Rows are points. Each copy is the shape, with its points in the same order, turned, moved and blurred by noise. Some copies are also mirrored. Which?
In the rows, 128 means zero.

Shape (6 x 2):
[[ 83  99]
 [127 102]
 [156 127]
 [148 143]
 [140 175]
 [142 125]]
Copy 1 (6 x 2):
[[ 69 143]
 [107 173]
 [149 165]
 [151 147]
 [160 113]
 [134 159]]
Copy 1 is: mirrored
Copy 2 (6 x 2):
[[ 82  94]
 [126  96]
 [155 118]
 [152 139]
 [149 170]
 [145 119]]
Copy 2 is: only turned
Copy 3 (6 x 2):
[[188 129]
 [148 112]
 [111 119]
 [115 139]
 [105 174]
 [123 126]]
Copy 3 is: mirrored

Shape (8 x 3):
[[155 116 137]
 [101 121  80]
 [135 141 135]
 [149 150 165]
 [122  98 166]
 [140 144 177]
 [ 91 119 140]
 [160 179 124]]
Copy 1 (8 x 3):
[[152 164 132]
 [153  87 123]
 [125 148 127]
 [111 179 131]
 [138 156 178]
 [106 177 147]
 [121 118 165]
 [113 157  82]]
Copy 1 is: only turned
Copy 2 (8 x 3):
[[121 123 152]
 [119 109  80]
 [146 134 132]
 [153 153 160]
 [ 98 164 146]
 [147 162 163]
 [114 168 105]
 [185 113 140]]
Copy 2 is: only turned
Copy 3 (8 x 3):
[[160 114 111]
 [ 87  88  92]
 [134 130 119]
 [153 151 136]
 [154  96 156]
 [154 146 149]
 [109  98 149]
 [130 171  96]]
Copy 3 is: only turned

Shape (12 x 6):
[[116 115 124 108 119 198]
 [120  83 141 144  73 130]
 [155 111  86  59 100 107]
 [105 123 111 127 129 127]
 [138 100 133 148 126 190]
 [156  60 130 140 127  92]
 [156  84 125 129 115 163]
 [108 132 137 145 119  96]
 [142 104 118 151 122  99]
 [148 133 135  89 114 133]
 [138 119 138 144 129 101]
 [150 128  99 148 129 177]]
Copy 1 (12 x 6):
[[197  95 117 102 146 156]
 [148  78 103 168 123 111]
 [137 157  71  98 161  94]
 [126 111 117 121 154 152]
 [196 105 137 138 114 160]
 [134 149 116 197 141 116]
 [182 129 115 146 122 131]
 [ 95  98 136 139 147 132]
 [109 132 123 158 127 131]
 [152 127 128 102 152 102]
 [115 125 146 149 136 126]
 [165 128 124 113  99 165]]
Copy 1 is: only turned
Copy 2 (12 x 6):
[[100 144  72 123 133 185]
 [ 86 106 104 180  99 133]
 [167  70  62 126 120 116]
 [108 115 116 124 137 125]
 [100 148 107 159 142 189]
 [136  76 145 186 128 144]
 [118 112  93 171 137 175]
 [113 129 144 139 118 102]
 [130 112 133 165 138 119]
 [150 123  92 127 110 150]
 [128 133 142 152 131 122]
 [114 154  84 154 172 158]]
Copy 2 is: only turned
Copy 3 (12 x 6):
[[102 127  66 113 122 160]
 [102 122 117 191  90 147]
 [154 180 145 104  86 149]
 [126 125 120 136 125 111]
 [125 101  78 155 145 172]
 [145  90 169 165  95 166]
 [134 115 102 147 111 174]
 [122 126 151 167 140 107]
 [150 116 152 175 122 138]
 [111 156 137 120 133 161]
 [129 119 161 164 140 135]
 [158 125  79 143 155 155]]
Copy 3 is: only turned
Copy 4 (12 x 6):
[[ 81 125 126  81 154 140]
 [102  66 152 133 126 104]
 [144 111 138  60  72 102]
 [142 119 132 101 155 109]
 [ 88 105 139 114 156 167]
 [156  91 193 134 109 134]
 [106  95 153 107 121 159]
 [156 111 130 139 146  89]
 [167  87 146 127 128 122]
 [122 137 120 102  97 119]
 [161 113 141 145 128 116]
 [123 104 112  95 157 169]]
Copy 4 is: only turned

Shape (13 x 8):
[[136 168  94 175 133 166 147  93]
 [103 131 108  90 132 125 156 126]
 [130 172 169 162 118  84  97 105]
 [ 91 114  91 125 104 117  87 134]
 [116 170 108 104 107 109  98 148]
 [148 120 138 138 102  85 119 131]
 [157 158 174 136 166 156 127 160]
 [ 91 107 122 109 135 101 134 147]
 [127 113 142 120 122 168 121 136]
 [146 129 111 131 130 128 142 121]
 [140 122 168 136 167 161  97 130]
 [ 88 106 106 160 179 141 134 127]
 [175  98  95 116 147 156 162  84]]
Copy 1 (13 x 8):
[[106 135 143 134  63 146 108 182]
 [124 158 134 143 160 147 100 143]
 [161 110 149 105  96  94 161 119]
 [ 84 118 124  97 140 157 125 104]
 [119 117 160  93 149 116  94 122]
 [123 124 102 119 132  91 139 119]
 [171 119 115  92 139 116 135 215]
 [115 145 124 122 177 144 142 135]
 [138 145  95  89 129 156 115 162]
 [120 127 109 134 124 126 112 158]
 [171 103 102  92 128 153 139 178]
 [104 125 130 138 135 191 160 180]
 [125 124  67 174 110 158  83 170]]
Copy 1 is: only turned
Copy 2 (13 x 8):
[[156 190 145 115 146 171 130 116]
 [154  97 123 151 155 120 118  93]
 [ 85 120 201 114 112 140 130 149]
 [121  96 127 139 100 161  75  89]
 [130 109 152 143  90 106  92 102]
 [ 81 104 139 110 112 136 132  96]
 [103 157 112 117 148 100 116 181]
 [110  78 122 160 139 130 106  94]
 [133 118  97 111 145 138 107 135]
 [124 139 126 119 146 129 127  91]
 [ 97 134 116 102 156 128  78 167]
 [119 145 112 167 182 174  88 111]
 [149 147 104  79 186 136 132  81]]
Copy 2 is: mirrored
Copy 3 (13 x 8):
[[149 112 132 128 210 160 143 153]
 [125 117 160 103 111 146 143 127]
 [ 80  94  70 116 172 102 120 132]
 [117 111 112 135 114 180  91 108]
 [125 109  97  90 129 148 123  88]
 [118  99  97 151 125 103 122 113]
 [158 105 120  75 166  73  93 153]
 [117  99 133 114  86 139 113 140]
 [145 143 142 118 142 119  86 137]
 [139 102 142 132 149 127 131 127]
 [131 111 138 102 165  96  62 153]
 [132  80 152 121 139 164  92 185]
 [150 108 204 161 169 118 129 127]]
Copy 3 is: only turned
Copy 4 (13 x 8):
[[127 207 127 167 120 111 119 108]
 [122 129  85 140 168 155 121 112]
 [ 66 134 132 110 100  84 152 136]
 [ 95 101 127 140 142 121  72  92]
 [ 70 129 130 116 137 158 103 118]
 [106 108 131 121 132 105 115 162]
 [140 144 169 114 122 148 185 117]
 [114  95 111 127 177 125 120 107]
 [156 121 130 123 118 140 122 100]
 [130 143 123 152 139 129 122 137]
 [143 112 157 139 102 128 168  93]
 [136 129 134 172 173  99 137  69]
 [173 143 102 201 125 140 124 149]]
Copy 4 is: mirrored

Shape (15 x 9):
[[154 153 139 117 128  97 144 121 130]
 [137 144 162 111 122 112  97 132 139]
 [119 106 160 151 105 163  79  98 111]
 [ 87  94 105 112  86 154  98 131 104]
 [ 92  96  91  94 167 147 147  88 172]
 [137 162 111 110  94 103 124  51 178]
 [141 123 161 165 135 129 119  75 104]
 [139 153 116 135 149  91 155  55 102]
 [134 151 137 154 108 153 130 114 145]
 [ 99 114  90  89 170 159 123 126  98]
 [162 101 144  84  88 130 118 123 146]
 [111 149 172 131 147 146 145 131 113]
 [145 124 134 109 169 118  89 110 165]
 [ 86 118 134  98 132 122  74 119 102]
 [ 92 113 135 142 112 111 118 125 159]]
Copy 1 (15 x 9):
[[142 148 168 109 138 136 115 114 138]
 [143 121 133 115 155 120 133 120 168]
 [167 105  85 121 147  91 111 169 131]
 [183 126  82 142 116 124 170 157 104]
 [109  89 112 139 127 200 139 129  82]
 [167  97 188 125 147 187 111 174 139]
 [139 106 134 102 136  93  79 159 113]
 [132 109 190  93  95 136  92 143  99]
 [149 148 123 147 146 135  90 158 139]
 [127 111  84 123  78 151 140 102 102]
 [193 137 120 102 179 156 133 113 134]
 [121 130 128 153 137  95 100 105 128]
 [108 100 119  90 151 161 124 127 160]
 [147  86 105 118 110 108 165 129 139]
 [125 125 131 147 166 131 154 160 121]]
Copy 1 is: mirrored
Copy 2 (15 x 9):
[[145 105 100  92 119 145 133 125 138]
 [128  89 120 132 119 162 124 130 113]
 [ 82 131 143 148 131 153  83  86  97]
 [ 73 117 146 147 135 149  53 153 151]
 [ 96 168  90 163 130 124 143 190 151]
 [ 95 147  93  86 156 194 162 155 124]
 [128 154 113 119 133 131 119  75 108]
 [139 163  81  90 161 136 136  99 164]
 [108 137 130 108  87 159 124 120 130]
 [ 88 124  95 174 128 106 101 145 185]
 [ 97  96 111 102 126 132 106 161  94]
 [143 128  91 147  76 141  98 106 133]
 [112 109 117 163 140 136 174 133 121]
 [111  93 121 174 163 157  84 124 146]
 [137 146 149 139 120 159 107 153 128]]
Copy 2 is: only turned
